Each row is a point. Two turns around zero, p and q, are shown by what they do to some points. Write where each new point lands after one turn and then the other. Backwards means that the second turn is done in reverse. Each puzzle has new turns, and all numbers are rounded.
(in the rows, 128 means zero)

Turn p:
[107 158 129] => [154 117 105]
[106 115 107] => [148 152 138]
[180 151 122] => [ 82 126  94]
[144 123 107] => [113 149 122]
[103  93 175] => [142  96 181]
Turn q:
[135 127 153] => [106 115 133]
[155 127  77] => [184 122 140]
[ 96 153 171] => [ 75 155 132]
[127 104 112] => [146 119 107]
Where do these land?
q, then p: [154 142  89] => [ 85 105 127]
q, then p: [126 131 111] => [115 125 117]
q, then p: [110  88 138] => [138 172 128]
p, then q: [122 104 181] => [93 94 96]
p, then q backwards: [128 175 121] => [110  85 118]

Turn p:
[122 156 120 126] => [152 140 127 114]
[142 182 129 145] => [161 163 157 111]
[141 158 135 130] => [138 151 144 112]
[140  59 134 118] => [ 74  87 121 148]
[112 145 132 157] => [152 146 133 150]
[110  59 145  89] => [ 70  96  80 141]
[128 138 100 130] => [151 113 133 119]
Turn q:
[135 115 124 122] => [124 132 129 113]
[113 139 131  84] => [149 129 171 126]
[133 134  97 135] => [147 145 108 124]
[153 177 206 172] => [107  39 107 174]
[125 111 138 131] => [109 130 132 124]
[ 97 123 101 145] => [128 167 119 148]
[140  96  99 107] => [131 155 131  87]
Where do these land?
p, then q: [148 131 114 112] => [123 128 154 114]
p, then q: [142 131 150 123] => [136 126 143 149]
q, then p: [184 152 126 166] => [131  57 133 122]
q, then p backwards: [115 100 125 128] => [143 133 154 121]
p, then q: [ 51 125 124 112] => [165 165  74 104]

Turn p:
[144 122 128 113 150 141] => [103 125 126 108 138 122]
[136 144 125 149 168 132] => [126  98 149 103 141 143]
[146 127 142 169 124 139] => [139 102 107 119 117 158]
[135  77 123 151 134 115] => [147  98  98 116 119  96]
[145 129 160 121 148 106] => [142 143 121  92 149 132]
[115 166 101  73  72 140] => [ 95 180 141 196 134 133]
[113  99 165 141 162 141] => [135 121 128  75  97 120]
[ 89 161  81 106  66 110] => [137 157 155 216 129 121]
Turn q:
[170 121 137 116 117  98] => [112 108  90 102 132 144]
[ 97 143  81 148 144 141] => [161 166 134 165 112 121]
[120 165  88 159 123  96] => [157 144 109 156  91 165]
[179  90 137 120 114 132] => [ 95 121  95  87 129 105]
[103 141 141 168 157 106] => [153 152 159 118 123 168]
[113 168 153 106 155 155] => [167  95 162 135 149 117]
[ 95  97 123  95 124 147] => [101 139 142 156 161 102]
[148  98 165 111  90 149] => [ 76  98 134 105 128 102]
Where do these land?
q, then p: [117  98 141 136 109 135] => [144 150 152 128 110 128]
q, then p: [110 114  88 109 116 102] => [133  86 157 145 120 146]
q, then p: [187 169 181 118 128  74] => [ 53 125  95 125 102  68]
q, then p backwards: [142 109 116 148 140 173] => [ 99  94 140 100 140 113]
q, then p: [101  85 127 131 162 168] => [158 155 160  98 163 151]
q, then p backwards: [125 179 122 150 127 104] => [112 144 144 177 105 131]
q, then p: [114 140 121 105 115 140] => [153 107 120 120 121 125]

Turn p:
[119  91 128  99  88  97  88 115] => [102 125 125 187 149 148 119 166]
[164 131 148 133 171 125 151 103] => [144  90 104 119 131 110 134  83]
[121 123 131 155 113 155 114 112] => [141 127 135 135 101 108 106 147]
[151  84 113 111 112 142 107 147] => [ 86 124 105 127 135 136  94 153]
[125 196 143 128 131 143 127 139] => [149 120 179  92 136 113 151 127]
[117 144 161 124 188 142 162 133] => [166 113 133  96 128 149 125  71]
[128  85  83 146 119  91  81 145] => [111 175  86 157 162 116 108 165]
[ 99 160 147 120 142 157 162 114] => [149 122 168 114  98 140 136  92]
[134  95  69 112 101 120 109 115] => [ 71 158 114 163 130 112 116 142]
[122 171 158 152 116 107 178 157] => [163 126 131  90 111 147 191 134]
Turn q:
[156 173 155 117 171 115 158 113] => [158 171 162 148 165 158 128 142]
[137 105 132 100 127 114 143 162] => [105 133 125 149 108 129 142 165]
[142 110 156 166 117 118 141 142] => [126 148 117  96 121 134 169 133]
[164 154  79 173  99 131 123 106] => [189 113 121  78 130  99 108 136]
[ 73 108 126  81  90 116  84 114] => [103  76 101 163  86 150 106  92]
[147 105 144 158 135 186  88 123] => [ 89 122 107  73 169 126 114 118]
[ 83 171 132 111 174 111 106 134] => [121 114 194 160 134 146 118  96]
[108 128 108 123 108 153 150 151] => [125 106 116 147 134  90 145 133]
[142  98 120 122 131 107 159 109] => [136 168 109 137 103 120 121 138]
Where do these land?
p, then q: [108 177 168 108 110 144 179 159] => [110 142  66 171 169 141 148 149]
q, then p: [155 163  94 172 113 101 121 145] => [ 92  75 106 116 150 157 141 139]
p, then q: [152  96 144 122 172 148 114 100] => [114 132 121  93  97 133  79 108]
q, then p: [134 118 155 119 109 136 129 164] => [123 156 120 109 104 155 125 116]
p, then q: [157 107 142  78 160 145  85 147] => [ 63 132 151 123 126 135  86  97]
q, then p backwards: [ 87 123 115 155 137 107  96 142] => [134 155 128 108 130 168 161 106]
p, then q: [131 120 119 119 106  93 162  96] => [156 144 112 124 124  87 154 107]
p, then q: [ 99 151 117 165 110 131  91 119] => [145 123 156 108 127 162 161 158]
q, then p backwards: [129  98  99 115 136 147 174  80] => [122  97  82 171 157 120 104 109]

Turn p:
[ 87 139 114 114 182 135 152  86 112] => [137 104 169 149 137 139 185 160 104]
[123 118 166 154  99 103 122 140 129] => [110 160 128 126 163 126 101 107 141]
[136 165 142 101  95 137 106 136 104] => [105 143 152 113  85 146 103 110 123]
[139  92 139 124 115 129 130 106 172] => [106 145  84 128 141 108 132 157 128]
[106  95  97  92 162 114 149 117 104] => [155 125 135 181 117 113 171 133 106]
[167 117 155 165 115 172 108 158 128] => [149 146  88  85 132 168  99 119 149]
[183 132 158 147 118  90 117 139 152] => [ 92 113  86 124 154 133  86  97 127]
[141 112 141 157 130 137  77 161 171] => [136 139  85  68 149 110 118 104 125]
[116 159  81 127 105 121 137 105  91] => [119 107 171 148  92 125 143 123 167]
[ 82 149  88 100 158 144 184 132 118] => [171 100 182 157 112 112 141 173 112]
Turn q:
[ 98 138 116  89  79 123 148 130 114] => [102  93 169 136 133 151 150 100 142]
[123 126 141  94 134 103 117  90 118] => [127 114 149 116 145 141  80 117 133]
[ 93 150 155 180 157 146 145 156 172] => [157 136  86 149 157  80 166 115  89]
[146  80 105  99 134  97 143 165 119] => [101 166 172 149 125 154 127 164 117]
[153 173 153 158 115 129 140 153 145] => [103 122  75 124 117 122 150 112  97]
[ 77 110 161 127 111 118 101 127 117] => [138 130 165  88 159 107 137 102 125]
[134 141 123 143 139 124 166 109  94] => [125 110 101 131 157 158 131 150 145]
[193 166 115  99 129 181 131 156 124] => [124  92 102 138  49 152 135 155 104]
[110 147  81 140 118 136 103  88 128] => [132 107 124 137 121 100 116 118 190]
[136  69  93 148 122 121 133  85 145] => [150 182 134 148 131 144 111 121 182]
[145 107 165 131 169 130  82 149 133] => [150 157 130  93 115 101 104 152  86]
Where do these land?
p, then q: [107 115 148  87  97 113 188 177 132] => [ 85 137  92  65 118  79 123 143 124]
p, then q: [110 126 110  99 148 159 102 114 131] => [102 113 137 133 130 174 151 125 122]
p, then q: [141 136 111 152 153 153 103 110 132] => [145 131 152 162 116 162 132 128 124]
q, then p backwards: [105 159 125 145 137  69  99 120  92] => [123 152 142 165 106 100 127 114 190]
p, then q: [173 118 142 136 150 145 100 132 160] => [132 112 166 155 107 135 123 158 162]
q, then p: [137 132 153 135 138 147 139 104 111] => [143 119 101 129  96 134 137 132 124]
q, then p backwards: [115 137 120  86  59  46 101 110 153] => [129 187 157 139  71  53  92 124 103]
p, then q: [109 159 136 140 113 163 122 160 123] => [127 112 141 106  93 136 105 111  96]
q, then p: [104  99 135 147 138 158 114 120 128] => [109  99 105 141 122 140 100 127 113]
p, then q: [201 106 105 138 125 139 129 140 121] => [136 153 133 157  83 120 133 122 184]
q, then p backwards: [105 121 123 144 151 116 211 120 126] => [134  85 158 159 169 110 170 102 109]

Turn p:
[177 149 144 146  97  97 145 151  88 153 144] => [107 100 145 146 182 126 129 133 104 181 151]
[148 120 130 146  96 105  78 157 116 134 121] => [136 123  85 138 147 160 130 148 100 159 146]
[107 109 148 163 150 106 120 131 107 104  98] => [118 105  86 131 119 137 140 123 167 148 101]
[114 106 152 168 129 109 107 174 116 158 158] => [134  70 114 144 142 178 146 120 104 136 117]
[112  96  79 118 133 169 160  92 152  97 132] => [159 161 143  90 111 110 137  97 169  85 148]
[152 175 128 112 139 109 138  77 155 134 148] => [117 184 168 154 138 104 124 116 112 135 101]
[139 158 152 121 107 121 112 114  78 178 135] => [ 97 111 135 128 123 110 126 123  68 176 131]
[106  89 129  76 131 145 157 129 162  94 121] => [142 138 144 125  91 134  86 126 174  85 150]
[101 104 144 135 146 170 114 103 155  71 126] => [108 159 111 114  86 153 149 118 172  85 126]
[106 190 120 128 106 118 137 119 129 128 130] => [132 146 167 120 119 117 145 163 118 159 107]
[132 128 119 118 139 170 157 116 175 134  95] => [139 143 137 144 110  84 139 139 145  76 143]
[131  96  94  93 176 174 135 169 136  96 126] => [132 119 114  83 143 129  93 137 156  50 134]
[139 144 126 138 115  70 104 132  95 183 129] => [143 106 115 147 150 122 118 122  76 189 109]
Turn q:
[108 118 162 120  91 104 114 140 180 114 160] => [161 136 159 151 137  95 157 124 101 151  83]
[118 138 133  96 105 165 123 191 133 124 103] => [ 98 158 144 132 151 136 182 147 164 149 126]
[155 107 107 156 122 140 166  98 127 147 141] => [151 152 109 102 127 149  80 133 121 108 117]
[ 92 126 115  95  94  95 109 116 150  90 131] => [134 137 164 135 142  85 161 115  81 123 145]
[152 115 114 151 158 146 126 101  94 199 117] => [114 103 104 110 106 178  91 130 153  75 113]
[201 106 131 151 145 148 119  78 107 147 126] => [156 128  89 127  82 195  99 122 119 106 135]
[137 163 139  91 150 151 159 133 103 146 113] => [124 118  89 107 150 137 149 114 176 123 148]
[129 160 139 110 139 131 140 178 143 133  62] => [ 64 138  94 124 144 126 170 121 149 158 119]
[ 91 176 124 148  99 136 103 159 165 109 143] => [112 156 158 188 148  85 131 121 143 143 115]
[118 113 160 137 122 151 151 103 104 124 108] => [136 110 122 121 167 170 117 126 118 138 136]
[129 117 104 160 131  71 110 125 100 113 176] => [149 103 138 141  91  85  92 170 102 114 142]
[107  97 106 120 179  98 117 114 129  91 156] => [137  98 164  97  89  96 108 114 109 145 157]
Where do these land?
p, then q: [122 136 179 129 105 140 132 143 105  97 143] => [133 128 176 124 166 132 131 127 152 131  98]
p, then q: [149 126 118 112 171 113  93 126 162 138 144] => [ 94 126 117 157 115 142 112 118 125 137 180]
p, then q: [132 128  84 125 147  66 108  98 138 112 122] => [ 89 139  80 149  95 137 132  92 136  98 132]
q, then p: [107 142 105  96 132 121 107  94 129 142 147] => [108 161 135 138 128 149 120 104 165 146 131]
p, then q: [166  53 169 117 150 132 178 108  96 128 126] => [163 108 188 135 110 114  88  79  74 108 113]
q, then p backwards: [105 167 156 121 106 164 174 166 143 106  98] => [187 147 116 174 124  89 134 115 105  89 126]
q, then p backwards: [120 115 154 157 103 185 137 151 123  87 110] => [157 152 138 134  84  76 123 139 130  96 159]
q, then p: [131 139  82 145 158 102 130 125 124 146 171] => [147 164 107 144 129 174 108 147 127 159 137]
q, then p: [150 146  89 116 156 107  93 123  97 153 115] => [158 147 148 103 114 176 135 131 160 143 153]
q, then p: [ 97 102 100 126 162 109 107 116 125 153 127] => [119 133 116 129  82 160 102 121 148 145 146]
p, then q: [128 114 153 121  56 158 151 180 136 117 120] => [183 143 171 127 121 121 125 169 166 156  92]
p, then q: [140 143 154 145  73 186 157 124 143 114 114] => [176 130 136 124 166  79 114 153 147 157  98]
p, then q backwards: [117 152 120 151 145  80  96 110 142 172 125] => [143 125 177 147  95 100 125 123 177 125 135]
